Every row gives one point. Each copy is the shape, with its points in the same order, stretched, turned, moved and blurred by noise. Say if it was mirrored as well.

Shape (7 x 2):
[[ 0.18  0.01]
 [-0.12  0.40]
 [-0.14 -0.22]
 [ 0.46  0.69]
 [ 0.19 -0.17]
 [ 0.23 -0.67]
 [-0.11  0.02]]
Copy 1 (7 x 2):
[[-0.08  0.00]
 [-0.34  0.40]
 [ 0.20  0.09]
 [-0.76  0.16]
 [-0.06 -0.06]
 [ 0.26 -0.30]
 [ 0.04  0.23]]
Copy 1 is: mirrored
Copy 2 (7 x 2):
[[-0.12 -0.22]
 [ 0.23  0.32]
 [-0.37  0.13]
 [ 0.64 -0.54]
 [-0.30 -0.22]
 [-0.74 -0.45]
 [-0.11  0.11]]
Copy 2 is: only turned

Shape (7 x 2):
[[ 0.13 -0.19]
 [ 0.62  0.13]
 [-0.02 -0.02]
 [-0.37 -0.30]
 [-0.69  0.23]
 [ 0.25  0.14]
 [ 0.33  0.11]]
Copy 1 (7 x 2):
[[-0.02  0.07]
 [ 0.65 -0.30]
 [-0.09 -0.02]
 [-0.65  0.19]
 [-0.98 -0.20]
 [ 0.22 -0.26]
 [ 0.28 -0.20]]
Copy 1 is: mirrored
Copy 2 (7 x 2):
[[-0.20 -0.02]
 [-0.34  0.50]
 [-0.04  0.08]
 [-0.07 -0.26]
 [ 0.40 -0.26]
 [ 0.00  0.39]
 [-0.12  0.39]]
Copy 2 is: mirrored

Shape (6 x 3):
[[-0.26  0.07  0.17]
 [-0.47 -0.16 -0.15]
 [ 0.01  0.08  0.22]
 [ 0.36 -0.33  1.21]
 [-0.07 -0.15 -0.23]
 [-0.09  0.02  0.27]]
Copy 1 (6 x 3):
[[-0.10 -0.02  0.25]
 [-0.07  0.31  0.35]
 [-0.13 -0.15  0.05]
 [ 0.35 -0.93  0.23]
 [ 0.04  0.30  0.01]
 [-0.11 -0.17  0.16]]
Copy 1 is: mirrored
Copy 2 (6 x 3):
[[-0.24  0.17 -0.18]
 [-0.17 -0.31 -0.19]
 [-0.12  0.37 -0.09]
 [-0.62  0.76  0.84]
 [ 0.05 -0.09 -0.07]
 [-0.22  0.29 -0.06]]
Copy 2 is: only turned
Copy 3 (6 x 3):
[[-0.16 -0.18  0.01]
 [-0.35  0.22 -0.16]
 [ 0.03 -0.07  0.15]
 [-0.15 -0.28  1.15]
 [-0.16  0.32 -0.10]
 [-0.16 -0.20  0.11]]
Copy 3 is: mirrored

Shape (9 x 3):
[[ 0.23  0.16 -0.26]
 [ 0.78 -0.22 -0.19]
 [-0.25  0.03 -0.12]
 [-0.46  0.05  0.23]
 [ 0.71  0.55  0.17]
 [-0.27 -0.08 -0.30]
 [-0.16  0.08 -0.18]
 [ 0.06 -0.24  0.12]
 [-0.44  0.18  0.57]]
Copy 1 (9 x 3):
[[ 0.17  0.28  0.27]
 [ 0.05  0.22  0.73]
 [-0.22  0.21 -0.13]
 [-0.12 -0.03 -0.24]
 [ 0.69  0.01  0.45]
 [-0.34  0.45 -0.08]
 [-0.15  0.27  0.00]
 [-0.21 -0.08  0.15]
 [-0.02 -0.34 -0.28]]
Copy 1 is: mirrored
Copy 2 (9 x 3):
[[ 0.18 -0.16 -0.05]
 [-0.06 -0.20 -0.63]
 [ 0.02  0.18  0.28]
 [-0.19  0.23  0.58]
 [ 0.05 -0.79 -0.02]
 [ 0.12  0.30  0.17]
 [ 0.09  0.10  0.24]
 [-0.29  0.16  0.02]
 [-0.39  0.08  0.75]]
Copy 2 is: only turned
Copy 3 (9 x 3):
[[-0.08 -0.15 -0.32]
 [-0.83  0.09 -0.09]
 [ 0.38 -0.06 -0.19]
 [ 0.63  0.26 -0.29]
 [-0.39  0.28 -0.89]
 [ 0.36 -0.23 -0.03]
 [ 0.32 -0.12 -0.22]
 [-0.07  0.32 -0.07]
 [ 0.67  0.60 -0.54]]
Copy 3 is: mirrored

Shape (9 x 4):
[[ 0.32  0.21  0.26 -0.12]
 [ 0.29 -0.19 -0.56  0.40]
 [ 0.10 -0.38 -0.62  0.28]
 [-0.33  0.29  0.58 -0.01]
 [ 0.04 -0.10  0.11 -0.17]
 [ 0.35  0.20  0.08 -0.12]
 [ 0.14  0.35  0.13 -0.27]
 [-0.17  0.26 -0.41 -0.26]
 [-0.14  0.32 -0.35  0.15]]
Copy 1 (9 x 4):
[[ 0.04 -0.71  0.09 -0.22]
 [ 0.53  0.56  0.68 -0.10]
 [ 0.24  0.73  0.86 -0.07]
 [-0.42 -0.91 -0.09  0.66]
 [-0.34 -0.32  0.35 -0.05]
 [ 0.13 -0.47  0.14 -0.27]
 [-0.10 -0.57 -0.11 -0.24]
 [-0.26  0.22  0.01 -0.17]
 [ 0.18  0.20  0.02  0.14]]
Copy 1 is: mirrored
Copy 2 (9 x 4):
[[-0.44  0.45 -0.07 -0.10]
 [ 0.40  0.01  0.64  0.04]
 [ 0.50 -0.25  0.54 -0.15]
 [-0.23 -0.14 -0.40  0.21]
 [-0.09  0.11 -0.07 -0.28]
 [-0.34  0.43  0.12 -0.13]
 [-0.48  0.22 -0.10 -0.18]
 [-0.13 -0.48  0.18 -0.35]
 [ 0.02 -0.41  0.27  0.09]]
Copy 2 is: mirrored

Shape (9 x 4):
[[-0.50 -0.38 -0.08  0.04]
 [ 0.42 -0.33 -0.48  0.04]
 [ 0.33  0.01 -0.32  0.01]
 [ 0.37  0.21  0.94 -0.85]
 [-0.34  0.00 -0.34 -0.36]
 [-0.13  0.28 -0.14 -0.01]
 [-0.54 -0.13 -0.30 -0.13]
 [-0.25  0.14 -0.04 -0.13]
 [-0.33 -0.52 -0.23 -0.04]]
Copy 1 (9 x 4):
[[ 0.35  0.34 -0.20 -0.03]
 [ 0.23  0.48  0.33  0.50]
 [ 0.00  0.22  0.29  0.20]
 [-0.11 -0.90  0.48 -0.34]
 [-0.06  0.01 -0.33  0.17]
 [-0.14  0.10  0.04 -0.13]
 [ 0.10  0.28 -0.31  0.16]
 [-0.01  0.11 -0.02 -0.06]
 [ 0.41  0.34 -0.24  0.19]]
Copy 1 is: mirrored
Copy 2 (9 x 4):
[[-0.20 -0.07 -0.27 -0.05]
 [-0.17  0.13  0.49 -0.83]
 [-0.04  0.18  0.38 -0.33]
 [ 1.03  0.69 -0.48  0.63]
 [-0.24  0.35 -0.12  0.20]
 [ 0.01  0.18  0.08  0.39]
 [-0.31  0.10 -0.23  0.14]
 [ 0.02  0.19 -0.11  0.37]
 [-0.26  0.01 -0.15 -0.42]]
Copy 2 is: mirrored

Shape (11 x 6):
[[ 0.02 -0.23  0.31  0.00  0.37  0.16]
 [ 0.41 -0.32 -0.79  0.34  0.16  0.22]
 [ 0.45  0.23 -0.72 -0.31  0.17 -0.34]
 [-0.13 -0.29 -0.08  0.03  0.11  0.20]
 [-0.08  0.26  0.01  0.23  0.30  0.15]
 [-0.20  0.27  0.25  0.11  0.10  0.23]
 [-0.31  0.25  0.16  0.28 -0.01  0.10]
 [-0.07 -0.19  0.54 -0.18  0.10  1.13]
 [ 0.34 -0.04  0.26  0.28 -0.02  0.24]
 [ 0.45 -0.22 -0.90 -0.10 -0.27 -0.35]
 [-0.11 -0.10  0.34 -0.44  0.25  0.46]]
Copy 1 (11 x 6):
[[-0.23 -0.47 -0.12 -0.32  0.43  0.03]
 [ 0.36 -0.11 -0.61  0.54 -0.13  0.04]
 [-0.33 -0.36 -0.08  0.46 -0.18 -0.02]
 [ 0.19 -0.28 -0.06 -0.20  0.19 -0.02]
 [-0.15 -0.14 -0.26 -0.38 -0.07  0.01]
 [-0.05 -0.02 -0.14 -0.55  0.08 -0.10]
 [ 0.08  0.04 -0.01 -0.49  0.03  0.04]
 [ 0.11  0.05 -0.50 -0.76  0.34 -0.67]
 [-0.10  0.15 -0.38 -0.03  0.27  0.05]
 [ 0.22 -0.06 -0.02  0.80 -0.02  0.07]
 [-0.25 -0.39  0.02 -0.62  0.32 -0.41]]
Copy 1 is: only turned
Copy 2 (11 x 6):
[[ 0.17 -0.02 -0.15 -0.37 -0.12 -0.23]
 [ 0.18 -0.67 -0.38  0.53 -0.55  0.50]
 [ 0.13 -0.37  0.28  0.28 -0.64  0.76]
 [-0.09 -0.23 -0.05  0.07 -0.14 -0.22]
 [-0.12  0.07 -0.35 -0.39 -0.43  0.10]
 [-0.22  0.30 -0.21 -0.40 -0.29 -0.23]
 [-0.42  0.26 -0.31 -0.32 -0.15 -0.13]
 [ 0.08  0.26 -0.26 -0.25 -0.35 -1.07]
 [ 0.15  0.26 -0.30  0.01 -0.12 -0.09]
 [-0.04 -0.57  0.36  0.93 -0.30  0.65]
 [ 0.07  0.06  0.09 -0.33 -0.33 -0.64]]
Copy 2 is: mirrored
